Each row is a point. The last column is the point's height on a tilted bowl or saddle (a function of degree 2), plus a little noise. Count its main directions that bend up, bend down and stay straight.

Points (10 x 3):
[[ 54  96 102]
 [-40  70  69]
 [-18  18   9]
 [ 54  -5  29]
 [-45  -2   7]
 [-34   5   6]
 [ 39  11  20]
 [-34  14  11]
 [-59 -25   8]
 [-35   6   8]]
Directions: 2 up, 0 down, 0 straight

Points (11 x 3):
[[-46  -6  22]
 [ 29 -72  -2]
 [-49  16  43]
 [-61 -15  36]
 [-17  62  78]
 [ 53  -5  -9]
 [-11   4   0]
 [ 28  12  -5]
 [ 11   4  -9]
 [ -4  72  89]
 [-12 -95  29]]
Directions: 2 up, 0 down, 0 straight

Points (18 x 4):
[[   7   12  -68  -28]
 [  85  -20   10  -42]
 [ -66  -37  -18  -40]
 [ -61   -8   61  -23]
 [ -16  -17   31  -19]
 [  -4   25    2  -20]
 [ -61  -16    7  -24]
 [ -40   32  -10  -27]
 [  25    8   -4  -18]
 [  53  -49  -11  -21]
 [  36  101   33 -100]
 [  80   -1   11  -44]
 [ -35  -17  -62  -39]
 [  -8   37  -92  -62]
 [  46   -4  -44  -12]
 [  13   49   15  -37]
 [ -25   22   28  -19]
 [  37   72  -26  -60]]
Directions: 0 up, 2 down, 1 straight

Points (17 x 4):
[[  77  -53  -19    9]
 [ -12  -13   97   72]
 [   3  -35   13  -24]
 [-103  -28  -52   82]
 [ -10   55   78   76]
 [ -26   18  -17   -1]
 [   5  -23   13  -24]
 [  -5  -63    0  -22]
 [  61   39  -41   29]
 [  43   64   31   50]
 [  15    1   -8  -22]
 [   1   20    5   -9]
 [ -50   36  -45   55]
 [  -6  -33   47    0]
 [  79   12   32   42]
 [  32   43  -19   14]
 [ -27   36   21   16]]
Directions: 3 up, 0 down, 0 straight

Points (22 x 5):
[[-22  48  -3 -12  26]
 [-68  31 -16  -3  34]
 [-59  70 -26 -15  55]
 [ 58  11  -8 -55  55]
 [-17  18  17 -32  21]
 [-38  21  -7  24  13]
 [ 12  26  62 -42  41]
 [ 15 -28 -39 -26   8]
 [ 47  43  40  59  58]
 [  2 -26 -38 -51  29]
 [121   6 -22 -45 105]
 [-10  -3 -15 -36  18]
 [ 22 -57 -12 -17  13]
 [-68   6   4  74  43]
 [-29 -62 -10  17   4]
 [ 15  62  20  -7  39]
 [-32  67 -33  -1  42]
 [ 15 -69  11 -40  43]
 [ 33 -44  77  -4  57]
 [  2 -75   1   6  12]
 [-18 -53 -12 -32  23]
 [-42  -9  15 -15  17]]
Directions: 3 up, 0 down, 1 straight

Points (23 x 5):
[[ 14  34  63  20 -38]
 [-20  15  -2  36 -24]
 [ 39  55 -30  -5  -6]
 [-48 -43 -35  55  39]
 [-22  27 -21  67 -41]
 [ 56  53  54 -63   2]
 [-39 -47 -83  85 121]
 [-75  44  24 -41 -52]
 [ 80   1 -36  35 -16]
 [-52 -23  33  63 -14]
 [  4  43 -23 -17   4]
 [ 16 -35 -14  -9  31]
 [ 92 -42  -4  -4 -37]
 [-12  17   5 -44   9]
 [ 56 -47  51  15  20]
 [ -4 -47  76   7  69]
 [ 17 -54  12  18  52]
 [  6   0   6  51  -6]
 [ 34  14   6  41 -27]
 [ 34 -59 -34 -47  15]
 [-29 -22 -11 -92  -1]
 [-38 -28  -3   1   7]
 [ 14 -19 -78 -18  63]]
Directions: 2 up, 2 down, 0 straight
